Each wall is flat, endless, passes through zero and stands at right angles to its row. A trip goes straight from one point to another. Which walls does it cross, in order?

Walls:
(1): [-33  17]
(2): [-26   8]
(3): [-13  28]
(4): [  6 -42]
(5): [-11  16]
(6): [-59  21]
Trips:
[  7 -16] to [14 52] => 4, 3, 5, 1, 6, 2
[52  4] to [15 -5] => none
[-11  38] to [28 26] => 2, 6, 1

Walls:
(1): [-2 35 -3 11  2 -7]
(2): [ -6   7 -24  -4   8  -4]
(3): [-13  -7   2 -25 -13  37]
(4): [ 30  16  29  23  -7 -15]
(5): [ -3 -15  21  16 -13   7]
(6): [ 19  29 -20   6  11 -22]
(7): [-25  -3  23  18   3  21]
(8): [-21 -16  13 -12  19  -5]
Trips:
[ 32   8  32  -2 -19 -17] to [ -9  -6  40 -17   4 -44] => 8, 1, 6
[ -4  22  12  -2 -43  29] to [-13 -29 -52  23   3  33] => 4, 1, 2, 5
[-27 -18 -36   2 -40   3] to [  3 -22  15  -5  25  18] => 7, 8, 2
[-8 21 22 59 18 -6] to [-13  28  20  -3   7  20] => 8, 3, 6
[ -4  16 -18  19 -14  -9] to [ 35   7   3  23 -20  -7] => 5, 2
[ 13   3 -16  23  28  -7] to [24  2  2 13 -6 -2] => 2, 5

Walls:
(1): [-21  13 -11  46  -3   5 -12   4  18 -44 -14  21]
(2): [-35   0  25  -2 -41 -16 -16   8   7 -24 -13  17]
(3): [-14   1   2  -8 -44 -32  16  19  -3   7   6 -16]
(4): [ 30 -10  16  25   5 -36   6  10 -17  -3   7   4]
(5): [-14 -27 -15 -17   7   7 -29 -29 -18   3 -16 -24]
(6): [ 35 -57  16  -5  14   1 -17 -17 -39 -32  43 -12]
(7): [ 15 -16 -14  24 -30 -17 -13 -16  -8   8  31  21]
Trips:
[  4  19  17  28 -32 -21  -1 -22 -10  -1   1  14] to [-26 -12  17 -36  -1   3  -4   7 -24 -45  -3  -3] => 6, 5, 7, 4
[-28  -8  41   4  21 -21  23   8  26 -21 -16   0] to [-39  27 -28   6  25  20  -1   2  10 -21   0 -33] => 4, 3, 5, 2
[  3   2   7 -14   1  -5 -13  -1  -1  38   8 -26] to [  4  -9   9 -49  42   7  16  -1  32   5 -18   3] => 3
[  1  60  -1 -16 -12  34  -2   2   0  11  37 -12] to [-12  20  37 -50 -22   0  31 -19  23  20  -3  13] => 2
[ 10   7  -9 -30  41  -4  42  -7  20  -5  26 -49] to [18 20 52  7 12 -2 36 11 18 -6 31 19] => 4
[ -6   9  -2   3 -12  -7  28  15   1  30  18  21] to [ -2  -7  -3  21   0 -13  44  -9  13  13   9 -10] => none

Walls:
(1): [ 20 -36 -25  19 -11  -3  15   0   6  -3  15  12  29 -28   8  46   8  15
   0  31]
(2): [-12  24 -21  18  22   4 -26  -3  17  -9  38 -45  22   7  33  25   4   9
  12  18]
(3): [ -7  15   1 -20  -9 -18   2   3  28  11  16 -21  13  27   2 -34   1  49
   2   4]
(4): [ -2  -7  15   1  26  20  11  -9 -20   5 -21 -12 -15 -16 -40  21 -17   0
  19  18]
Trips:
[ 13 -25   8  -2  32 -14  -7  -5 -10   3  11 -13  24 -13 -43  38  33 -34
  19   6] to [-11   7  16  15 -51 -53  24 -16   2  -5   3 -23 -18   6 -12  22  -2 -11
 -29  -3] => 2, 4, 3
[ -5  13 -11 -11 -37   6  37  21  56  11   4 -17   3   1   8   1  37   4
   9  -3] to [ 17 -44  -5 -36  28 -11  11 -42  14 -17   0  -2  38  31  -6 -11   6  19
  -5 -25] => 2
[  3  -4  42  15   9  -2 -19   6   2 -21 -22 -16  20  60  36 -13  -1 -14
  30  15] to [ -7   0  -6  30 -12   0  14  -2   7  14 -24 -22   0  21 -10  30   7   9
  32  29] => 4, 1
[  0  12  -4  18  -9  47 -30   8   6   0  28  13 -18  -7 -41   0  -9 -10
  17  17] to [ -3  12  21  20  28 -33  20  -2  18 -22  52   3  29 -19 -12 -27  36  -2
   0  -5] => 1, 3, 4
[ 29   6  -7  -4  16 -11  10  12  -9  37  -3 -35 -19   1   1   4  -1   8
 -24  11] to [ 22  -2  10  28  16  24 -13 -17 -26  -2  30 -19 -15  -4  37  -2  14  -2
 -12   8] => 1, 3, 4
[-11  55  19  14  -6  20  24 -39  -8  31 -17  41   7   1 -15   2  10  11
  33 -24] to [  0 -14 -31 -31  20  -5  17   1 -12 -11  27 -17  17  19  15  13  23 -11
 -35  -3] => 3, 4, 2, 1
[  5 -19 -16  32 -26  32  37   1   7  46   3  -8  13 -17  45   9  14 -12
  23  -6] to [-11  24  -1 -32  37 -27  52 -33  21  13 -16   7 -17  -3  14 -17  11   4
  26  -8] => 3, 2, 1, 4
[ -1 -14  -1  -5  -1 -39  47 -11  10  -6 -26 -26  43 -44 -28 -15  21  15
  14  13] to [ 24   1 -15  -5   7 -43  19 -20  14  -1  28   1  -5  -6  -5   1  36  23
 -47 -20] => 4

Walls:
(1): [  2  19  -8 -25 -11 -32 -12  10   6 -12  -5  -7  25  -7   1  12 -13   3
   9   2 -50  34  11 -27 -13  34   8   1 -30 -32   2  15   3  21 -10 -14
   5 -11  10   8  16  15 -31  39 -13  27  39 -41]
(2): [ -2  17  -2  18  -6   1  24  -9 -20  -4   4   9  15  -6  -4   6 -12 -14
  24  16   6  17   1  29  11   4 -12   0   6  -8  18  49  -2  -1 -20   1
   0 -21   3   5  21   8 -21 -19 -22 -24 -19  12]
(3): [ 30  19  12 -28  -2  15   1  15   0 -20 -33 -17 -13  16 -19 -12 -36 -13
  -5   9   0  11   6  12 -13  41  -8 -19 -20   9 -11 -12  -2  11  -3  -5
   5  -4  17   2 -17 -22  17  10 -10  12 -21  -6]
(4): [ 28  12   2  11 -17   3  24 -23 -22  -2 -16  10  -6  11   1 -25  -5  27
  15 -24  13 -14 -22  -4  -4  36 -12   7  19 -18 -11   3 -16  -4 -24  15
  -7  10 -14  11 -11  -7  -3  20 -13 -26  17  -4]
(5): [-23   7 -40  -3 -18  21  -6  -5 -17 -20   9  52  -1  24   5   9 -19  -2
  14 -13  -8  -6  41 -29 -25  -9  -9   8   7  13 -30 -15  14  -3  27 -39
 -25 -30  58  29  12 -11   0   2   8  -7  27 -21]
(6): [ 20   2  -8 -51   6   5  14 -28   1  18  12  14 -10 -33 -21  -6 -13   0
 -29  19  15  -1 -27 -11  14  10  11 -39   5  28 -25   6  46   9  20 -21
   5  26 -10   2  32  -5 -14  24  -4  -8  14  21]
(7): [-25 -26  -4  12 -44  30  12 -19   5 -11  43  -9  41  23  -4 -14  12  24
  14  14 -14  -5  -8  12  14 -18  11  -5 -51  38  21   3   4 -12  -1   9
  -9  13  -4 -24  -3 -32  17 -28  10 -14  -8  21]
(8): [-10  18  13 -26  21 -17 -25  16  25   0 -10  -1   0 -10  -8  11  -7  -8
  16  29 -10  15 -14  -3  43 -24  -1 -21  -1 -29  25  -2  -1  29   3 -27
  -7  -6 -15 -25 -19 -32   4 -33   0  25 -21  29]
(9): [  5 -17  10  -4   6 -26  -8 -12  -5   1   1   7 -33 -44  14 -14   7  24
 -21  60   6  17   9  36  18  21 -17   0  33 -34 -38   7   1  -8 -19  -1
  -3  19   5  -3 -41 -14  -7  12 -16 -11 -10  26]
(10): [-14  21 -49  43   7  24   9 -12  32  11   7 -12  15   7 -15 -11  -8  -9
  -7  18  28  -3  26  -5 -18 -27   8  16  12 -13  25 -30  30 -41  11 -16
  15  -5  18   5 -21  22  10  25  28  25   3   5]
(11): [-17 -55  25 -15  -4  35  -5   9   3 -15   4  24  -1  13 -10   6 -15  17
  21 -37 -21   9 -16   8  21  -2 -15  -8  13   2 -29  22  22 -13   6  -1
 -11 -29   0 -14 -36  27 -23  -1   1   3  14  -2]
Trips:
[ -7  25  16  -6   9  12 -14   8 -26 -16 -11  16 -13 -15 -24 -11 -18   2
 -41 -12  13  31  25 -29  13   6   8  -9 -27   1   7 -16 -12 -11  14   3
 -13   4  -3  18   3   5   8  -7   8  30  12  24] to [-19  41  14  -1   9  -4   0 -19  -9   3   3  10  26   5  20  12  -2   1
   4 -27  29   5  15  -7 -37 -17   4   5  -7   9  11  30  20  26   8 -12
  -3 -48 -11   8  -1   3  -7  -8  16  -2  -1 -11] => 2, 6, 3, 8
[-29  13  -4 -10   8  13  -1 -32 -18  12 -47  -7 -38   9 -19  29  -8   3
   5 -15  11  -5  24  28   8  28 -14 -18 -53  -6  27  11 -27  17 -37  -8
 -17   7 -25   6   5  11   7 -15 -10   8   3   6] to [  8  -8 -41  -6 -36 -38 -10  -7 -18 -32 -20  -8   0  21  37 -15 -28 -15
 -17   6  28  47 -37  43 -31 -17  19 -22   4  -1 -33  -2  29  10 -45  -1
  32  -4 -11  25 -29  16  19  -6  -7  15  12   5] => 9, 8, 6, 10
[ 20  -5  12   7 -28  40  32  32 -25 -16   9 -29  24  -9 -16  -9   3  33
 -31  -6 -23   1 -19  23   2  -5  13  23 -13  -1  -7 -45  17  -8  20  13
  10  -6  -2  12 -26  39   6   3  11  -3  -7  -7] to [  0  -7   0   4 -35  27   4  26  20  12  -9 -34 -46   1   5   6  -1 -12
   6  -3  32 -28 -19  20 -14  28  11  36  -7 -42  14 -18 -32  12 -14 -18
 -18   8 -33 -18  18 -22   5 -30  29 -15 -16  -4] => 11, 10, 8
